Each point is reached from the start by the listed moves, each made 0, 1 or 2 times, or once backwards (-1), plus a little noise. Say if it took an odd or an even number of moves. Then give how often each move was made.
In the rows, 128 means zero.

Moves:
(1): [156 102 143]
(2): [157 137 152]
Start: [127 113 100]
Points:
[158 121 124] => odd (0, 1)
[213 107 163] => odd (1, 2)
[ 97 104  76] => odd (0, -1)

Moves:
(1): [135 131 131 106]
(2): [115 144 124 132]
(3): [128 127 155 134]
(4): [145 154 113 182]
Start: [123 120 135 128]
Points:
[102 157 131 114] => odd (1, 2, 0, 0)
[ 99  92 147  94] => even (-1, 0, 0, -1)
[132 203 124 249] => odd (0, 2, 1, 2)

Moves:
(1): [132 147 134 121 151 152 119 136 104 133 122]
(2): [137 141 127 134 159 130 114 110 153 163 150]
(3): [111 115 141 135 128 133 129 129 133 122 116]
(4): [111 140 118 133 139 125 122 119 116 116 130]
(5): [133 124 122 132 144 105 111 132 112 136 125]
(6): [139 114 114 110 130 141 140 102 118 124 128]
(7): [109 147 141 119 120 114 142 131 114 117 140]
(8): [123 133 125 105 134 116 133 133 140 129 120]
(9): [156 124 131 144 131 128 133 120 146 108  93]
Start: [129 121 122 127 106 118 130 132 130 124 128]
Points:
[140  80 100 151 129  75 114 114 175 102  67] => odd (-1, 0, 1, 1, 1, 0, -1, 1, 1)
[168 156 101 115 141  38 157  71 156  91 115] => odd (-1, 1, -1, 1, 1, 1, 2, 1, 2)
[126 113 149 128 178 110  92 141 249 211 118] => odd (0, 2, 2, -1, 0, -1, -1, 2, 0)
[ 87  85 160  81  60 125 180 167 167  83  66] => odd (0, -1, 2, -1, -1, 0, 0, 2, 0)
[ 72 137 115 112 135 111 147  38 119 159 235] => odd (-1, 2, 1, 1, 0, 2, 2, -1, -1)
[127 126 119 163 232 132  63  76 100 187 147] => even (1, 2, 2, 1, 2, 1, 0, -1, 0)

Moves:
(1): [144 119 147 120 125 141 129 136 112 114 138 119]
(2): [113 122 123 108 127 106 125 141 122 139 129 116]
(3): [125 112 127 131 152 124 121 111 119 126 121 134]
(4): [124 143 168 126 134 127 155 135 116 155 133 146]
(5): [127 120 121 132 130 146 143 116 125 128 123 125]
(6): [132 138 134 122 113 136 123 133 116 131 103 136]
(7): [124 122 131 130 115 120 132 132 122 114 125 142]
(8): [109 136 122 101 139 128 128 140 114 120 145 144]
(9): [122 141 139 138 134 128 129 146 137 123 111 125]
(10): [121 107 126 121 131 138 122 131 143 140 135 133]
(11): [106 138 138 124 118 125 107 120 134 114 130 119]
(12): [128 127 134 101 146 114 137 126 157 135 122 134]
Start: [109 145 145 101 119 129 123 143 124 107 122 119]
Points:
[116 106 247 130 127 147 144 127  76  63  87 127] => odd (2, 0, 2, 1, 1, 0, 2, -1, 1, 0, 1, 0)
[ 96 109 215 136 177 103 163 151 139 196  89 191] => even (-1, 0, 2, 2, -1, 0, 1, -1, 1, 2, -1, 0)
[ 32 112 147  12 158  98  89 161 156  61  21 159] => even (0, 1, 2, -1, 1, 2, 2, 1, 2, 1, 1, 2)
[159 131 243  30 131 155 160 129  94 105  87 182] => odd (2, -1, 1, 1, 0, 2, 1, 0, -1, 0, 0, 2)
[ 82 125 169  20 105  85  83 164 141  48  38 130] => even (1, 1, 1, -1, 0, 2, 2, 0, 1, 0, 1, 2)
[ 74 130 188  22 165  92  98 200 193 149  37 149] => odd (0, 1, 1, 0, -1, 2, 0, 0, 2, 2, 0, 2)
[ 73  89 106  92 139  75  56 106 129  93  88  64] => odd (0, 2, 2, -1, 0, 0, 0, -1, 0, 0, 1, 0)

Moves:
(1): [128 146 125 105 119 121 123 125 132 127 128 128 129 133 125 132 131 125
 133 143 123 119 127]
(2): [126 134 126 138 130 133 127 127 124 134 126 122 130 127 129 122 140 120
 128 128 124 123 126]
(3): [106 130 141 121 123 120 131 134 121 120 120 126 122 127 122 120 136 126
 127 131 116 125 127]
(4): [126 123 126 122 126 128 131 131 129 131 132 122 132 133 128 128 137 133
 122 132 135 130 120]
(5): [123 123 115 123 125 118 137 128 141 134 133 131 126 143 133 127 118 111
 119 116 137 128 130]
(6): [131 127 147 127 123 128 121 135 135 122 128 120 125 133 124 125 122 121
 143 134 128 116 116]
(7): [118 124 130 138 126 145 119 126 131 122 129 124 121 121 115 105 122 132
 122 127 132 122 127]
(8): [117 120 129 147 108 136 138 124 129 108 132 116 135 120 136 118 127 128
 119 137 139 130 126]
(9): [135 130 131 137 136 131 132 136 136 128 121 131 133 135 128 120 127 133
 125 135 125 129 124]
(10): [134 119 127 127 122 123 133 135 121 139 129 139 132 131 120 132 126 112
 132 126 121 120 137]
(11): [126 134 134 129 136 132 128 126 131 143 119 135 138 130 126 140 128 126
 120 130 126 124 118]
(12): [126 130 131 130 131 123 125 134 131 126 123 121 130 122 125 130 133 126
 129 126 132 129 137]
(13): [125 144 124 126 130 126 145 120 123 124 111 125 128 127 116 137 118 131
 143 131 127 107 118]
(14): [127 116 124 138 121 137 115 139 123 126 140 120 129 139 136 115 123 137
 132 127 125 127 136]
(15): [129 140 134 125 137 115 124 130 120 114 127 139 140 119 139 129 123 132
 123 123 120 125 126]
(16): [120 138 134 105 132 121 124 118 128 129 112 138 134 140 132 123 148 112
 139 115 124 111 138]
(17): [125 132 137 140 126 134 130 139 132 120 133 122 118 128 125 126 134 138
 124 118 141 129 135]
(18): [126 125 118 121 121 125 125 128 120 130 130 135 134 137 124 131 128 132
 133 122 120 134 118]
(19): [126 127 122 130 127 139 125 136 138 135 136 129 127 131 139 123 138 131
 136 130 128 126 124]
(20): [130 131 123 130 133 136 133 137 123 121 131 127 129 134 125 129 125 129
 136 129 140 135 132]
Start: [126 125 135 136 129 148 134 142 121 144 118 129 126 133 110 126 123 144
 124 123 127 132 127]
Points:
[132 162 132 196 159 184 162 176 112  94 101 113 116 153  96 111 100 204
 125 109 167 149 153] => even (0, 0, 0, -1, 0, -1, 0, 0, 2, -1, 0, 0, 1, 1, 0, 0, 2, 0, -1, 2)
[103 189 172  77 123  92 170 100 167 143  43 168 199 171 119 123 133  25
 100 155 115  46 107] => even (2, 1, 0, 0, 2, 1, 0, 2, 2, 1, 2, 0, 0, -1, 1, 2, -1, -1, -1, 0)
[ 55 202 135 141 143 163 165 141 189 133  65 104 129 140 119  84 167  85
 130 130 156  74 121] => odd (1, 2, 1, -1, 2, 0, 1, 1, 1, -1, 1, 2, 1, -1, 0, 1, 0, -1, 2, 1)
[105 166 126  75 107 151  70 147  99 160 127 180 132 149 115  82 115 124
 177 110  52  24 146] => odd (2, 0, 0, -1, 0, 0, 2, -1, -1, 2, 0, -1, 1, 2, 2, 1, 0, 0, 2, -1)
[125  52 200 169 116 127 151 249 142 140 123  84  85 172  50  89 101 134
 127 129 145 124 151] => odd (-1, -1, 2, 2, 1, 2, 0, -1, 2, 2, -1, 2, 0, 1, -1, -1, 1, -1, -1, 0)
[109 173 123 176 177 207 151 200 100 183  74 108 141 180  91 151 177 195
 197 113 118 115  76] => odd (-1, 2, 1, 0, -1, 0, -1, -1, 1, -1, 2, 1, 2, 1, -1, 0, 1, 2, 2, 2)
[145  78  81 123  33 121 137 193 124 147 185 102 133 207  86 167  62 108
 152 121 169 143 162] => odd (2, -1, -1, 0, 2, 1, -1, 1, -1, 2, 0, 2, 0, 2, -1, -1, 1, 2, -1, 1)
[ 99 172 178 188 150 166 156 131 142 108  58 107 175 109 178  83 211 141
 144 131 117  78 115] => odd (-1, 2, 0, 0, -1, 0, -1, 2, 2, -1, 0, 1, 1, 0, 1, 2, 0, -1, 2, -1)
[117 132 127  49  87 154 105 178 121 172 144 128 123 228  84 102 122  94
 207 134 119  34 118] => odd (2, 0, 0, 2, 1, 2, 1, -1, -1, 2, 0, -1, 1, 2, 0, 1, 0, 0, 1, 1)
[ 50 165 171 129 121 165 180 157 117  63  88 158 113 141  94  81 128 119
 172  63 173  46 122] => even (-1, -1, 1, 0, 1, 1, 2, 1, -1, 1, 0, -1, 2, -1, 2, 2, 2, 0, 2, 2)
